Each row is a point. Each copy is the shape, with its points in the same order, turned, moved and blurred by noise. Is it also mirrored, or only turned?
In the rows, 128 means zero.

Shape (5 x 2):
[[166 128]
 [105  88]
 [103 153]
 [141 149]
 [129  84]]
Copy 1 (5 x 2):
[[ 90 122]
 [154  81]
 [162 144]
 [118 145]
 [133  74]]
Copy 1 is: mirrored
Copy 2 (5 x 2):
[[155 138]
 [ 84 162]
 [ 99  99]
 [135 109]
 [103 167]]
Copy 2 is: mirrored

Shape (6 x 3):
[[ 80 133 103]
 [164 143 175]
 [118 100  86]
 [120 119  88]
 [132 115 120]
 [107  98 163]]
Copy 1 (6 x 3):
[[ 72 128 136]
 [169 127 188]
 [106 106 103]
 [108 123 110]
 [127 112 136]
 [115  77 174]]
Copy 1 is: only turned
Copy 2 (6 x 3):
[[ 77 132  99]
 [159 166 171]
 [115  92 100]
 [115 114  87]
 [133 121 121]
 [105 122 171]]
Copy 2 is: only turned
Copy 3 (6 x 3):
[[ 79 146 122]
 [171 143 185]
 [113 105 107]
 [113 117 104]
 [127 113 135]
 [101 102 179]]
Copy 3 is: only turned
Copy 4 (6 x 3):
[[ 79 129 109]
 [169 134 172]
 [122 138  75]
 [118 125  86]
 [136 139 111]
 [121 180 142]]
Copy 4 is: mirrored

Shape (8 x 4):
[[161 140 104 144]
 [137 103 101  82]
 [ 83 134 120 118]
 [123 131 135  84]
 [151 111 136 187]
 [ 92 163 150 143]
 [135 161 161 141]
 [167 119  96  99]]
Copy 1 (8 x 4):
[[173 122 105 113]
 [152  76 104  76]
 [ 92 115 114 100]
 [136  98 130  67]
 [170 113 144 160]
 [104 144 138 115]
 [136 151 155 105]
 [184  87  98  82]]
Copy 1 is: only turned
Copy 2 (8 x 4):
[[175 146 127 133]
 [149 150 166  74]
 [ 96 156 128 109]
 [130 143 115  74]
 [162 100 129 171]
 [105 141  88 135]
 [140 123  82 119]
 [177 150 153  86]]
Copy 2 is: mirrored
Copy 3 (8 x 4):
[[173 114  94 144]
 [130  93  89  89]
 [ 94 136 103 131]
 [126 127 109  88]
 [164  95 141 174]
 [117 164 133 149]
 [149 161 145 132]
 [165  96  78  98]]
Copy 3 is: only turned
Copy 4 (8 x 4):
[[159 152 106 142]
 [153  97 107  85]
 [ 85 124 115 108]
 [129 123 139  81]
 [142 128 131 188]
 [ 81 159 143 129]
 [121 166 159 134]
 [176 122 105 102]]
Copy 4 is: only turned

Shape (11 x 6):
[[137 163  70  90 120 136]
 [105  81 135 135 140 114]
 [129 133 105  99 107 165]
 [ 98 157 177 121  95 126]
 [104  97 143 171 107 101]
 [149 148  90  87 149 158]
 [147  96 165 155 130 128]
 [117  86 142 165 142 113]
 [123 168  94 120 148 146]
 [120 144 163 157  71  91]
 [142 144  99  78 144 120]]
Copy 1 (11 x 6):
[[131 159  59 100 121 112]
 [ 98  64 116 122 141 119]
 [118 125  85 107  96 153]
 [ 75 145 146 148 116 138]
 [104  62 117 170 117 111]
 [151 149  76  82 139 136]
 [137  76 145 153 138 143]
 [117  55 115 156 148 127]
 [122 147  71 129 158 135]
 [ 94 111 144 185  86  96]
 [136 152  97  88 138 103]]
Copy 1 is: only turned
Copy 2 (11 x 6):
[[157 172  76 122 133 141]
 [117  74 128 121 142 114]
 [146 138 117 116 121 171]
 [ 90 142 164 123  76 125]
 [111  80 135 167 112 108]
 [156 173 107 106 153 163]
 [143  92 176 151 129 128]
 [121  67 149 150 146 122]
 [127 173 110 136 149 145]
 [118 126 149 167  70  89]
 [157 157 107  98 149 122]]
Copy 2 is: only turned
Copy 3 (11 x 6):
[[144 112  61  97 118 145]
 [ 71 158 148 131 106 120]
 [118 102 105  94 104 168]
 [ 93  71 158  99 140  99]
 [ 86 117 148 162  99 101]
 [144 143  89  91 128 170]
 [116 132 189 144 114 132]
 [ 92 146 164 163 119 118]
 [118 123  83 126 147 149]
 [113  62 151 135 107  74]
 [136 144  94  79 126 124]]
Copy 3 is: mirrored
Copy 4 (11 x 6):
[[128 159  67 102 130 136]
 [ 95 102 160 167 116 139]
 [122 128 100 102 125 173]
 [126 104 167  74 144 110]
 [125  69 158 141 124 111]
 [133 176  99 123 135 157]
 [147 101 183 141 118 145]
 [129  91 168 174 123 132]
 [128 151  96 130 168 143]
 [147  68 149  91 125  87]
 [124 179 109 120 112 125]]
Copy 4 is: mirrored

Shape (14 x 8):
[[138  87 158 168 124 152 106 141]
 [169 128 149 107 156 132  93 114]
 [ 71  82 133  84 136 151 158  95]
 [137 118 157 175 151 168 124 125]
 [116 103 157 190 172 115 121 131]
 [136 135 146 138 163 159  95 144]
 [ 99 121 127  64 103 119 191 119]
 [109 126 134 160 160 150 109 158]
 [ 91  86  95  91 109 137 147 113]
 [116 112 184 166 138 142  87 154]
 [ 93 114 110  86 123 124 141 107]
 [ 68  83 118  84 127 117 132 117]
 [163 114  92 108 152 112 119 135]
 [144 161 105 104 118 122  98  88]]
Copy 1 (14 x 8):
[[133 101 165 158 102 156  94 150]
 [151 116 131  84 131 155  74 130]
 [ 56 108 170 118 152 154 130  72]
 [146 100 143 152 127 188 115 146]
 [126  77 134 149 145 147 129 177]
 [139 133 133 131 147 173  88 153]
 [ 81 148 154  89 116 127 165  64]
 [123 133 133 161 149 157 109 161]
 [ 75 125 145 137 126 120 115  64]
 [116 113 158 141 113 167  95 191]
 [ 76 131 128 109 133 132 122  82]
 [ 50 120 153 117 142 114 114  92]
 [154 126 118 115 145 105  96 102]
 [124 131  75  91 111 148  89  99]]
Copy 1 is: mirrored
Copy 2 (14 x 8):
[[150  93 152 170 111 183  98 127]
 [176 134 148 110 144 143  85 133]
 [ 83  76 121  88 145 154 137 108]
 [155 119 140 169 139 193 128 107]
 [147 102 157 189 146 139 126 107]
 [150 135 146 154 150 179 105 156]
 [ 92 110 121  67 102 127 170 143]
 [121 123 131 180 160 173 116 144]
 [ 95  77  95  94 119 135 119 130]
 [131 113 181 181 126 178  95 134]
 [ 96 111 112  84 131 126 125 131]
 [ 74  82 121  91 139 122 111 131]
 [166 111 101 118 140 110 102 162]
 [144 174  99 103 121 122  79 124]]
Copy 2 is: only turned
Copy 3 (14 x 8):
[[139  95 166 172 130 150 114 129]
 [165 146 174  97 160 130  93 115]
 [ 61  82 125  82 127 137 125  83]
 [130 115 176 154 163 168 133 112]
 [127  90 167 173 189 118 137 111]
 [127 138 168 136 168 153 111 140]
 [ 96 121 120  60  91 112 167 112]
 [111 120 152 153 177 148 127 148]
 [ 98  98  87  97 107 133 123  99]
 [117 116 188 175 147 131 104 145]
 [ 95 126 110  88 120 116 126 101]
 [ 74  89 100  97 120 103 109 111]
 [172 121 112  93 164 124 121 130]
 [144 178 112 106 135 122 108  98]]
Copy 3 is: only turned

Shape (15 x 9):
[[127  87 131 113  92  75 105 122 121]
 [134 160 131 132 133 169 149  50 142]
 [135 167 163 120 113  84 164 120 184]
 [134 155 149 129 113 125 159 131 113]
 [153 127 112 138 111 145 135 111 150]
 [140 109  74 146 111 110  96 107 115]
 [147 135 138 122 110 149  54 103 193]
 [119 140 178 169  86  53 123 110 135]
 [131 124 125 111  86 149  86 111 118]
 [157 104 187 152 127 130  98 116 117]
 [105 138 141 126 130 122 103  72 142]
 [100  98 127 111 154 132 127 151 151]
 [174 157  79  79 123  57 110 138 131]
 [173 141 125 147 143  94 128 156 123]
 [126 116 132 130 146 165 107 121 130]]
Copy 1 (15 x 9):
[[136  84 156  87 110  85 146 118 128]
 [132 177 111 133 129 153 120  66 173]
 [127 167 172  96 127  86 140 136 213]
 [127 160 130 122 109 116 132 151 152]
 [154 125 141 130 122 147 156 101 164]
 [151  89 145 134 137 117 179  94 109]
 [145 105 220 124 142 156 114  77 168]
 [115 120 176 139  84  42 130 122 169]
 [132 117 169 111 107 157 135  97 112]
 [163 104 154 135 113 109  70 121 140]
 [102 132 155 126 138 117 117  74 149]
 [113  92 139 103 171 138 127 142 153]
 [170 146 183  73 169  89 195 123 112]
 [173 133 149 138 150  99 149 155 141]
 [139 111 137 131 151 156 105 117 142]]
Copy 1 is: mirrored
Copy 2 (15 x 9):
[[132  80 107 124  83  78 108 118 119]
 [146 171 158 141  94 185  92 111 140]
 [153 161 156 111  90  90 154 138 175]
 [118 159 137 128 102 120 149 129 109]
 [155 140 104 143 105 142 126 104 138]
 [142 113  71 170  94 114  84 117 117]
 [162 149 100 107 116 112  77  50 173]
 [114 125 167 159  73  48 130 107 147]
 [124 132  94 111  86 127  91  78 111]
 [131 113 153 137 140 101 116  68 107]
 [121 135 142 127  98 126  69 111 153]
 [110 105  96 104 148 129 122 132 153]
 [189 149  72 114  92  65  98 170 110]
 [156 149 106 154 140  81 139 133 109]
 [119 132 108 126 143 149 100  97 126]]
Copy 2 is: mirrored

Shape (14 x 11):
[[152 147 122 129 165  82 137 133 110 122 112]
 [138 172 137 188 136  85  82 133 140 127 143]
 [117  99 158  93 124 151 155  92 140  87 140]
 [119  63 178 114 133 163 157  88 141  95  95]
 [124 145 100 168 165  93 130 139 157 116 161]
 [123 131 127 176 152 100 128 125 111 173 153]
 [169  76 143 121 136 177 135  98 157 116 118]
 [123 108 160  50 121 139 149  97 148 129 110]
 [ 68 132 105 135 132 119 104 180 162 114  79]
 [121 116 123 157 164  55  85 139 137 126 144]
 [130 107 132  89 173 150 117  66 122 133 133]
 [126 129 144 126 160 115 104 171 118 125 153]
 [ 87 103  75 111  85 101 100 176 135 113 100]
 [121 148 119 158 149 108 106 127 100 103 137]]
Copy 1 (14 x 11):
[[163 166 122 132 161 111 122 156 101 131  92]
 [141 162 115 200 124  77 114 146 132 124 133]
 [148 128 161  93 108 149 125  75  97 108 127]
 [143  97 199 107 104 159 132  85  92  96  95]
 [137 141  96 152 164  90 153 136 134 131 142]
 [118 152 148 160 145  93 144 152 111 176 125]
 [145  96 151 140 102 189 143 109  83 114 121]
 [150 128 149  73  89 164  93  97 110 139  90]
 [ 74 116 113 116 138  97  97 150 153  80  99]
 [158 114 119 156 149  66 111 166 127 131 127]
 [157 117 164 126 151 174  91  96  98 156 127]
 [138 155 146 124 136 114 113 172 123 115 150]
 [ 71 106  92  98 118  84  79 147  93  94 109]
 [136 164 135 156 162  95 110 129  99 116 136]]
Copy 1 is: only turned
Copy 2 (14 x 11):
[[160 142 130 127 142  90  95 141 101 120 122]
 [103 159 125 160 157 116  84 108 120 163 168]
 [112 133 169 113 134 138 178 121 139  61 118]
 [128  87 170 146 137 174 186 135 126  63 104]
 [121 159  94 139 142  68 133 123 128 118 159]
 [106 130 115 123 154 100 139 133  74 155 170]
 [167 120 134 129 153 177 186 122 139  97 126]
 [126 118 172  77 121 139 167 128 151 103  76]
 [ 91 119  90 149  98 112 101 195 179 111 127]
 [131  99 115 137 123  81  90 109 118 134 178]
 [129 100 129  83 183 137 158  98 123  91  99]
 [139 135 134 101 147 112 110 154 136 115 177]
 [113 126  89 119  46 133  96 167 148 100 135]
 [115 143 111 141 149 118  86 132 100 103 146]]
Copy 2 is: only turned
Copy 3 (14 x 11):
[[133 137 131 126 137  79  90 148  90 129 130]
 [127 151 162 175 117  74  90 150 146 164 147]
 [136  78 131  94 125 154 123  93 136  95 145]
 [152  53 133 108 150 143 145  75 125 106 108]
 [153 140 156 166  93 124  76 160  95 134 136]
 [130 115 129 162 110 114 114 145  86 190 148]
 [183 107 113 113 176 170 127  85 138 139 131]
 [109  94  91  58 131 150 117 101 140 121 118]
 [137 101 116 171  89 106 124 163 152 102  61]
 [162 108 149 145  93  69  59 158 116 166 129]
 [119  79  98 107 153 143  59  88 111 142 132]
 [129  94 153 133 135 119  91 187 126 134 132]
 [159  83  75 149  78  97 126 192 152 100 112]
 [125 111 134 174 130  89  93 140 114 124 146]]
Copy 3 is: mirrored
Copy 4 (14 x 11):
[[118 123 106 149 160  87 136 148 108 113 116]
 [151 171 147 186 135 101 112 169 144 133 110]
 [132 107 109  99 153 149 121  74 163 108 149]
 [128  50 130 120 160 152 133  66 173 117 136]
 [129 167 102 166 150 102 145 163 158 140 153]
 [129 138 135 163 113  88 143 142 121 172 142]
 [156  83 121 113 192 159 131  91 160 160 131]
 [ 99  91 125  59 151 147 115  99 149 114 116]
 [ 68 118 121 171 131 181 136 189 161 114 123]
 [124 127 111 175 132  76  94 181 159 136 136]
 [ 95 113 126 106 180 113  93  82 140 159 141]
 [132 126 130 144 145 126 105 168 115 125 169]
 [ 90 106  66 149 100 185 105 184 147 128 113]
 [125 148 111 183 143 117 112 132 119 121 136]]
Copy 4 is: only turned

Shape (15 x 12):
[[110 146 117 111 127 106 148 220 153  93 149 137]
 [113  91 117 139 121 109  97 154 154 100 159 106]
 [143 124 127 161 126 121 120 115 104  88 116 109]
 [142 152 177 162 116 142  82 114  94 148 153 138]
 [133  85 135 127 127  98  66 130 138 123  96 100]
 [134 156 131 119 117 109  75 123 151  76 140 103]
 [102 102 176 114 123 211 132 155 153 143 143 108]
 [130 136 105 114 127 184 143 115  80  91 139 122]
 [129 153 131 146  71 143  68 121  82  83 115 111]
 [142 151 149 127  87 112 113 159 147  85 123 108]
 [141  77 163 113 104  99 151 107  97 168 135 129]
 [ 50 135 122 129 109 116 162 109 140  95 117 116]
 [ 88  98 130 126 132 173 111 126 125 100 115 164]
 [142  75 109 139  99 139  84 111 123 184  79 102]
 [141 151 151 162  62  95  90 112 146 111 118 174]]
Copy 1 (15 x 12):
[[100 148 119  86 140 131 138 225 150  97 144 157]
 [133 102 151 127 121 121 120 170 177  99 158 120]
 [157 138 124 133 133 106 136 121 119  93 149 110]
 [155 183 173 147 122 124 108 117 114 166 154 120]
 [165  99 166 114 123  97 100 136 155 101 103 109]
 [149 161 145  96  93 139 113 132 165  77 141 116]
 [102 107 195 137 137 190 163 163 117 152 125 111]
 [137 122 113 111 146 176 141 112  86 108 177 137]
 [182 151 120 139  72 140 104 128  96 108 148 111]
 [150 163 141 105  90 127 152 171 141  97 127 126]
 [141  97 172  95 131  72 157 121 115 174 152 133]
 [ 59 110 104 111  97 119 145 127 128 105 140 105]
 [ 98  99 153 146 130 150 112 128 101 101 131 151]
 [183  69 146 139 131 115 123 110 144 166  85 117]
 [144 177 140 150  66  83 127 124 141 124 124 168]]
Copy 1 is: only turned
Copy 2 (15 x 12):
[[149 150 183 112 129 140 141 190 143  81 127 136]
 [138  97 132 143 117 108 101 152 161  89 151 106]
 [167  84 124 174 130 126 107 124  93 113 129 119]
 [124 115 164 188 128 141  82  75 114 145 180 138]
 [149 104 119 146 136  88  61 140 149 151 119  98]
 [174 128 154 138 117  99  84 117 116  92 152  89]
 [ 59 106 154 131 101 192  94 108 148 114 115 105]
 [131 105 109 114 120 170 120 110  63 102 142 133]
 [160 114 137 164  92 120  41 121  69 112 157 137]
 [170 124 186 139  90 119  96 139 121 111 125 115]
 [107  60 142 134 111  99 144 107 126 178 131 156]
 [100 127 123 156  98  85 141 124  96  68  92 130]
 [104 114 100 130 134 148  78 101 130  90 108 154]
 [118 105  77 164  94 126  75 123 142 197 118 117]
 [182 136 164 182  85  96  86  83 146 120 132 172]]
Copy 2 is: only turned

Shape (17 x 12):
[[158 136  60 136 142 147  88 114 169 139 129 123]
 [ 82 143 100  82 111 108 157 151 125 144 114  85]
 [103 175 130 144 164  97  91 109 144 123 128  72]
 [127 137 129 153  85 111 140 177 177 151 136 142]
 [176 115 179 155 139 122  91  59 176 127 126  99]
 [175 127  79 144 144 184  87 101 141 109  84 142]
 [139 105 127 122 145  72 147 148 139 116 157 151]
 [ 81 129 135 125 129 102 101 166 149 110 129 116]
 [122 190 119 113 124 111 106 146 149 120 171  76]
 [141 106 145 158 123 111  96 127  97 138 107 124]
 [104  84 116 144 180 124  91  99 138 132 154 138]
 [120  90 109 165 152 138 165 112 169 134 120 120]
 [164 134 151 105 163 156 116 166 127 168 121 123]
 [120 109 133  89 123 170 120 107 103 146 107 133]
 [168 103 119 152  69 123 135 137 111 151 164  71]
 [115 144 119 144 135 139 154 144  74 142 133 121]
 [151  93 135 128 105 130 146 124 186  70  91 111]]
Copy 1 (17 x 12):
[[150 160  76 126 139 181 105 102 161 176 142 122]
 [100 118 101 103 111 110 173 119 158 115 109  80]
 [ 92 187  98 129 152 121  85 102 112 121 116  83]
 [110 138 114 155  59 134 116 124 191 122 134 145]
 [157 167 165 175 138 172  49  65 135 126 105 101]
 [172 157  84 138 143 209 124 103 120 174  99 150]
 [158 130 137 122 112  78 103 116 161 126 142 150]
 [ 99 139 104 109 115 118  99 141 144  93 113 133]
 [111 204 109 107 111 129 119 123 151 106 146  76]
 [143 118 127 154  94 139  91 131  98 145 109 120]
 [138 116 126 136 181 140  79 119 119 136 161 143]
 [138 115 111 187 158 137 128  98 164 132 127 145]
 [113 164 167 131 115 154 132 156 144 176 109 130]
 [136 106 150 115 129 181 157 115 113 133 110 121]
 [177 125 127 173  69 151 120 141 150 121 148  52]
 [126 138 120 151 102 120 170 140  95 138 137 114]
 [179 139 113 158 122 152 111  95 178  87  62 145]]
Copy 1 is: only turned
Copy 2 (17 x 12):
[[142 167  56 153 138 135 108 158 151 105 126  98]
 [122 108 123  67 133  87 166 172 116 100 127  73]
 [ 99 109 131 151 163 103  98 190 127 117  87  71]
 [129 154 132 129  81  87 140 182 151 150 164 126]
 [181 120 144 211 111 113  66 118 141 139  85  78]
 [164 142  58 168  98 164 113 143 127  81  95 130]
 [154 139 144 131 160  76 119 132 135 124 153 151]
 [109  92 135 108 127 108 103 179 139 116 147 117]
 [ 99 150 127 128 144  98 106 179  99 113 141  64]
 [142  96 103 156 116 101 106 147 103 154  95 141]
 [161  95 109 149 182 148 100 130 160 137 130 124]
 [178 104 124 170 136 126 167 155 164 119 136 117]
 [176 155 131 107 121 147 109 182  82 139 108 122]
 [157 111 110 109 104 165 132 113 101 127 110 105]
 [152 120  84 151 108  67 149 141  76 168 165  84]
 [120 117 122 125 145 124 173 157  81 133 113 132]
 [179 105 125 165  75  88 120 143 146  63 142 109]]
Copy 2 is: only turned
Copy 3 (17 x 12):
[[151 101  92 119 172 153  91 154 132 168 128  90]
 [129 153 133  95 100 107 156 191 152 130 177  83]
 [153 147 159  87 157 113  75 133 183 111 147  84]
 [154 142 154 154  93 129 121 180 112 142  91 106]
 [152  87 139  85 154 120 106  70 147 114  63  93]
 [138 101  86 103 173 206 106 108 113 156 136 102]
 [147 123 149 135 142 100 151 161 144 131 117 170]
 [133 127 166 108 108 125  94 178 141 103 147 129]
 [144 162 130 123 154  82  86 165 134  99 145  76]
 [156 121 167  91 119 134 119 100 111 150 139 132]
 [105  73 164 103 165 125  99 133 160 159 134 141]
 [127  85 155 144 137 159 153 139 172 151 115  96]
 [138 132 167  81 179 140 147 161  77 135 118  97]
 [ 87 117 128  67 129 143 153 130 105 150 144 103]
 [166 108 137 150 109  76 144 106  90 152 146  74]
 [116 163 169 125 139 131 152 128 120 156 173 106]
 [154  87 106 128 104 166 153 129 144  75 106 113]]
Copy 3 is: mirrored
Copy 4 (17 x 12):
[[151 145  83 135 174 131  65 117 148 152 149 101]
 [ 96 148  94  73 128 116 167 130 119 121 137  94]
 [ 62 153 153 144 175 126 101 131 113 133 139  87]
 [132 119 108 137 103 104 132 189 163 164 133 120]
 [135  70 191 164 178 120  75 103 128 150 121 119]
 [182 143 110 128 170 165  46 110 159 106 120 113]
 [133 123 112 149 145  68 136 156 118 109 157 158]
 [ 87 129 127 110 134  95 108 180 138 102 154 100]
 [102 175 150 120 139 109 120 145 111 165 174  83]
 [125  97 126 147 124 141  89 150  96  97 119 123]
 [ 99  92 111 139 186 124  77 133 129  98 181 148]
 [131  92 101 151 179 137 142 129 177 113 142 129]
 [160 127 131  92 175 149 110 185  96 138 129 140]
 [140 107 121  66 137 161 103 119 119 101 136 144]
 [163  85 116 153 100 143 145 129  91 151 164  83]
 [119 149 112 128 126 174 146 149 104 100 151 139]
 [172 100 153 124 146  88 126 125 183  91 117  91]]
Copy 4 is: only turned

Shape (18 x 12):
[[147 104 178  99 139  91 173 145 125 157 151 144]
 [111 105  80 144 149 118  99 103 148 101  89 142]
 [128 132 118 166 182 130 111 105 186 126  88 158]
 [ 81 133 150 132 188 129  70 135 150 108  95 153]
 [112 125 145 137 181 150 109 108 146  95  88 122]
 [148 160 159  80 138 134 145 139  82 114 140 125]
 [146 167 160  91 100 101 168 175 111 153 131  93]
 [142 144 151  95  86 111 115 173  89 143 109 118]
 [181 124 148  79 169  64 153 129 105 173 142 115]
 [182 156 104 120 116  99 117 174 148  97 128 163]
 [148 139 128 125 130 127 140 186  90 144 168 102]
 [150 120 152 149 171 148 109  93 146 125  82 124]
 [132 144 158  74 173  91 170 131 135 146 134  86]
 [139 134  93 100 112 163 117 136 151 131 120 163]
 [158 167 145 104 116  87 132 117 121 168 175 123]
 [145 155 111 134  88 100 151 137 108 106 138 161]
 [144 136  98 136 156 132  98 119 150 118  93 169]
 [124 106 165 112 149 128  85 129 159  91 127 101]]
Copy 1 (18 x 12):
[[159 141 120  92 137  78 165 144  81 155 142 132]
 [132 104 124 137  81 132 108 108 165 110  86 156]
 [142 129 138 121 135 122  88 134 191 127  76 149]
 [ 90 125 152 104 138 142  83 125 140  92  96 184]
 [110 119 141 104 125 160  97 119 138 129  82 131]
 [106 141  80 125 144 134 141 119  72 138 150 109]
 [135 167  72 110 112 110 142 184  76 124 172 102]
 [116 132  96 136 102  98 123 155  71  85 164 102]
 [168 150  64  85 126  68 114 112  73 161 139 133]
 [157 147  77 142 137 107 150 121 153  63 144 118]
 [165 147 105 132 118 137 124 135  86 126 202 120]
 [128 122 146 116 132 129  80 117 141 138  78 103]
 [136 156  77  57 117 121 128 147  95 168 136 133]
 [114  81 100 143 124 118 133 134 166 114 151 116]
 [123 179  85 129 116  72 130 126 113 161 173 120]
 [137 149  89 178 109 110 168 137 120 114 138 127]
 [133 108 109 148 133 116  98 114 169 104  99 137]
 [104 140 151  71 106 134 124 101 132 101 123 114]]
Copy 1 is: mirrored
Copy 2 (18 x 12):
[[127  98 149  95 169 127 150 151 127 182 146  83]
 [127 137 133 109 123  92  85 109 141 102  74 153]
 [134 164 166 122 127  90 125 164 147 100  79 161]
 [ 78 175 174 115 128  95 117 129 122  75 115 124]
 [123 157 162 108 135 108 150 110 129  79  87 132]
 [144 147 107 102 157 145 159  96 115 136 169  89]
 [138 132 102 110 106 156 164 127 116 186 150  56]
 [130 151 128  96 104 160 113  94 106 175 155  77]
 [134 134 121 117 192 138 136 137 173 189 129  58]
 [189 158 115 104 110  94  84 148 120 139 151  92]
 [149 115 110 141 138 173 121 131  94 142 145  67]
 [147 164 181 113 144 125 149 117 145 112  81 141]
 [113 122 109 112 153 129 184 133 165 149 120  60]
 [154 131 122  87 102 141 100 135 144 112 148 151]
 [142 128 119 160 138 133 140 127 157 186 171  97]
 [166 131  95 116 121 100 111 119  94 170 151 129]
 [148 169 140 106 131 107  94 138 142 108 109 153]
 [128 123 184 115 117 104 136  93 140  91 121  85]]
Copy 2 is: only turned
Copy 3 (18 x 12):
[[125 107 159  97 180  58 144 135 134 118 164 129]
 [179 126  85 143 130 126  83 158 136  84  95 160]
 [179 130 138 116 137 147 113 167 166  98  89 188]
 [165 139 154 111 138 141  58 209 152  92 113 133]
 [179 111 146 122 134 157 103 177 127  88 117 136]
 [135 125 136  90 134 113 132 127 129  95 200  79]
 [120 157 156 116 132  67 179 127 139 101 164  75]
 [134 145 140 121  92  58 119 133 130 113 166  84]
 [180 129 121  84 192  54 163 130 148 118 176 108]
 [148 152 108 131  91  89 129 138 178  72 183 165]
 [117 146 115 144 133  96 156 154 132 142 187 101]
 [207  97 153 114 130 142 122 153 132 116 118 143]
 [149 124 143 100 189  89 170 155 147  83 142  80]
 [123 109  93 105  87 120 114 142 178 100 126 138]
 [137 151 136 116 161  86 144  99 186 132 168  98]
 [114 158 110 130 115  96 118  90 135  90 164 142]
 [173 136 106 104 106 131  99 155 162 102 119 167]
 [175  94 158 157 139 116  98 178 156  88 145 105]]
Copy 3 is: only turned
